Each row of a before or after table is a point. The points were changed in one or more steps. Then noise was added and the rows were shuffled. The steps act on how far a point lies along the listed directions, d1 being the first. What was done? A step turns or swaps two directions, mirrors them in a line or flattens them onto one, adds a multiple of one to another, or multiplies one. Angles are multiples of 10 degrees, from the lower direction toward the higher: turns from -170 to 170, lines from 10 to 170 but not 90. Use the fewest steps. Two steps may share a direction if one is a turn and the other turns, adds or multiplies; they go together, in the order done. Otherwise the lowest direction goes first.

Directions:
(1): [ 1.29  2.30 -1.64]
(2): [-0.24 -1.70 -2.59]
(3): [ 2.82 -1.20  0.53]
Before (14 x 3):
[[-0.63 -0.09 -0.02]
 [-0.14  0.88  1.09]
 [ 0.57  0.31  0.16]
 [-0.04  0.15 -0.07]
 [ 0.01 -0.06 -0.19]
 [ 0.42  0.19  0.10]
 [ 0.33 -0.16 -0.15]
 [-0.12  0.04 -0.23]
 [ 0.49 -0.15  0.20]
 [ 0.03  0.88  1.37]
 [ 0.49 -0.09 -0.17]
 [ 0.41 -0.24 -0.03]
 [ 0.01  0.28 -0.22]
 [ 0.51  0.37  0.81]]
After, 14 rows:
[[-0.20 -0.06 -0.08]
 [ 0.70  1.46 -0.24]
 [-0.13 -0.16  0.00]
 [ 0.43 -0.20  0.11]
 [-0.13  0.05 -0.31]
 [ 0.74  0.52 -0.17]
 [-0.47  0.30  0.27]
 [ 0.33  1.38 -0.34]
 [ 0.26 -0.46  0.00]
 [ 0.50 -0.06 -0.35]
 [ 0.40 -0.08 -0.21]
 [ 0.15 -0.36 -0.02]
 [-0.07  0.08 -0.22]
 [ 0.25 -0.39  0.14]]
Steps: add 0.3 times d3 to d2; turn d1 and d2 by 70 degrees

Directions:
(1): [-1.59 -1.24 -2.52  1.58]
(2): [ 1.80  2.01 -2.34 -0.34]
(3): [ 1.04 -2.39 -0.92 -2.29]
Before (13 x 4):
[[ 0.16 -0.11 -0.79 -0.06]
 [-0.01 -1.06  0.56 -0.36]
 [-0.05 -0.18 -1.24  0.41]
 [-0.34 -0.53 -1.04  0.31]
 [ 0.37  0.20 -0.43 -0.48]
 [ 0.20 -0.18  0.28 -0.49]
 [-0.05 -0.09 -0.13  0.15]
 [ 0.16  0.18 -0.69  0.07]
 [ 0.12  0.27  0.29 -0.10]
 [ 0.33  0.19 -0.30  0.07]
 [ 0.08 -0.10  0.07  0.08]
 [ 0.06  0.58  0.20 -0.13]
 [-0.52 -0.38  0.85 -0.09]]
After (13 x 4):
[[-0.46 -0.41  0.88 -0.09]
 [-0.47 -0.62 -1.19  0.47]
 [ 0.04 -0.22 -0.95  0.07]
 [-0.23 -1.24  0.18 -0.08]
 [-0.08 -0.20 -1.36  0.41]
 [ 0.06 -0.10  0.03  0.09]
 [-0.06 -0.11 -0.15  0.11]
 [ 0.13  0.66  0.35 -0.22]
 [ 0.02 -0.27  0.08 -0.36]
 [ 0.25  0.27  0.40 -0.21]
 [ 0.25  0.07 -0.56 -0.34]
 [ 0.38  0.20 -0.29  0.08]
 [ 0.16  0.17 -0.71  0.07]]
Steps: add 0.7 times d3 to d1

Directions:
(1): [ 0.25 -3.06 -1.56 -0.16  2.60 -0.81]
(2): [ 0.94  1.16 -2.54 -2.69  0.16  1.85]
(3): [-1.58 -0.84  2.34 -1.16  1.35  2.74]
(4): [ 0.97  2.56  0.45  1.11  3.22 -0.15]
(5): [-2.92  1.09 -0.18 -1.95  0.61 -2.33]
Before:
[[-0.40 -0.02  0.21 -0.33 -0.15 -0.14]
 [-0.17 -0.20 -0.47 -0.04 -0.02 -0.05]
 [ 0.62 -0.19  0.22  0.64 -0.48  0.10]
 [ 0.02  0.09  0.32  0.52  0.45 -0.18]
 [-0.04  0.54  0.00 -0.58  0.38  0.14]
 [-0.73 -0.09  0.00 -0.63  0.24 -0.13]
 [ 0.26  0.12 -0.11  0.54 -1.37 -1.14]
 [ 0.40  0.21 -0.01  0.36 -0.60  0.02]
 [ 0.31 -0.08 -0.36  0.65 -1.09 -0.56]
 [-0.72  0.17 -0.23 -0.30  0.05  0.34]
 [-0.65 -0.09 -0.55 -0.78  0.29 -0.18]
 [-0.18  0.06  0.64  0.56 -0.10 -0.22]
 [-0.23  0.21 -0.15 -0.21  0.08 -0.40]]
After, 13 rows:
[[-0.34 -0.02  0.41 -0.09 -0.01 -0.06]
 [-0.65  0.29  0.16  0.19  0.48  0.33]
 [ 0.07  0.49  0.19 -0.45  0.42  0.24]
 [ 0.69 -0.23 -0.08  0.47 -0.81  0.03]
 [-0.03 -0.28 -0.42 -0.39 -0.26  0.27]
 [-0.77 -0.09  0.41 -0.38  0.57 -0.03]
 [-0.33 -0.02 -0.13  0.21  0.31 -0.25]
 [-0.32  0.17 -0.10 -0.30  0.11 -0.31]
 [ 0.20  0.06 -0.32  0.77 -0.95 -0.84]
 [ 0.51  0.29 -0.09  0.46 -0.63 -0.08]
 [-0.04 -0.28 -0.06 -0.18 -0.81  0.28]
 [-0.86  0.16  0.21 -0.27  0.98 -0.36]
 [ 0.13  0.14 -0.10  0.45 -1.33 -1.22]]
Steps: add 0.5 times d1 to d5; turn d3 and d5 by -20 degrees; swap d2 and d4

Directions:
(1): [ 2.41  1.08 -0.33  1.34  3.20 -1.18 -1.87 -1.35]
(2): [ 3.01  1.10  2.25 -1.10 -1.67  2.18 -1.21  0.43]
(3): [ 1.83 -0.66 -1.14  2.03 -0.80 -1.20  0.28  3.80]
(4): [ 0.13 -2.01 -2.44 -2.59  0.13  0.41 -2.91  0.61]
(5): [ 0.71 -1.57  2.54 -2.27  0.61 -3.19  0.68  0.43]
Before:
[[-0.41  0.25 -0.05  0.00  0.14 -0.25  0.18 -0.13]
 [ 0.61  0.03 -0.35 -0.38  0.14  0.45 -1.24 -0.28]
 [-0.60 -0.44  0.21 -0.29 -0.06 -0.02  0.39 -0.21]
 [ 0.68 -0.43  0.09 -0.94 -0.49  0.40 -0.45  0.49]
 [ 0.36  0.03  0.13  0.31  0.09  0.50 -0.35 -0.14]
 [ 0.76  0.29 -0.38  0.45  0.22  0.47 -0.84  0.11]
 [ 0.51  0.31 -0.28 -0.17 -0.16  0.76 -0.76 -0.16]
 [-0.19 -0.31  0.01 -0.05  0.46 -0.79  0.17  0.21]
 [ 0.24 -0.25  0.24 -0.42  0.18 -0.39  0.16 -0.23]
 [-0.20 -0.42 -1.15  0.60  0.24 -0.44 -0.41  0.81]
 [-0.23 -0.35 -0.36  0.08  0.42  0.29 -0.42  0.03]
 [ 0.58  0.46  0.33  0.99 -0.13  0.58  0.35  0.17]
 [-0.49 -0.60  0.27 -0.70  0.36 -0.54 -0.01 -0.39]
 [ 0.14 -0.77 -0.17 -0.37 -0.19 -0.23 -0.03  0.13]]
After, 14 rows:
[[ 0.95 -0.04  0.50 -0.15 -0.21 -0.13 -0.01  0.52]
 [ 0.42  0.02  0.07  0.06  0.43 -0.19 -0.02 -0.41]
 [ 0.21 -0.14 -0.13  0.32 -0.45  0.55  0.08  0.59]
 [ 0.17 -0.09 -0.08  0.31 -0.25  0.55 -0.20  0.08]
 [-0.38 -0.13 -0.13  0.13  0.24  0.40  0.07  0.01]
 [ 0.25  0.39  0.03 -0.02 -0.63  0.77 -0.12  0.23]
 [-0.08 -0.05  0.35 -0.27  0.83 -0.38 -0.30 -0.75]
 [ 0.33 -0.52 -0.02  0.13  0.23 -0.44  0.05 -0.09]
 [ 0.15  0.35 -0.44  0.60 -0.50  0.86 -0.17  0.42]
 [-0.14 -0.34  0.53 -0.48  0.32 -0.28  0.22 -0.29]
 [-0.16 -0.04 -0.25  0.25  0.79 -0.58  0.02 -0.17]
 [-0.69 -0.28 -0.74  0.79  0.12 -0.48  0.17  0.63]
 [-0.32  0.14 -0.07 -0.23  0.17 -0.23  0.00 -0.20]
 [ 0.34  0.45  0.00  0.22 -0.41  0.77 -0.37 -0.01]]
Steps: turn d1 and d5 by -60 degrees; turn d2 and d3 by 20 degrees; multiply d4 by 0
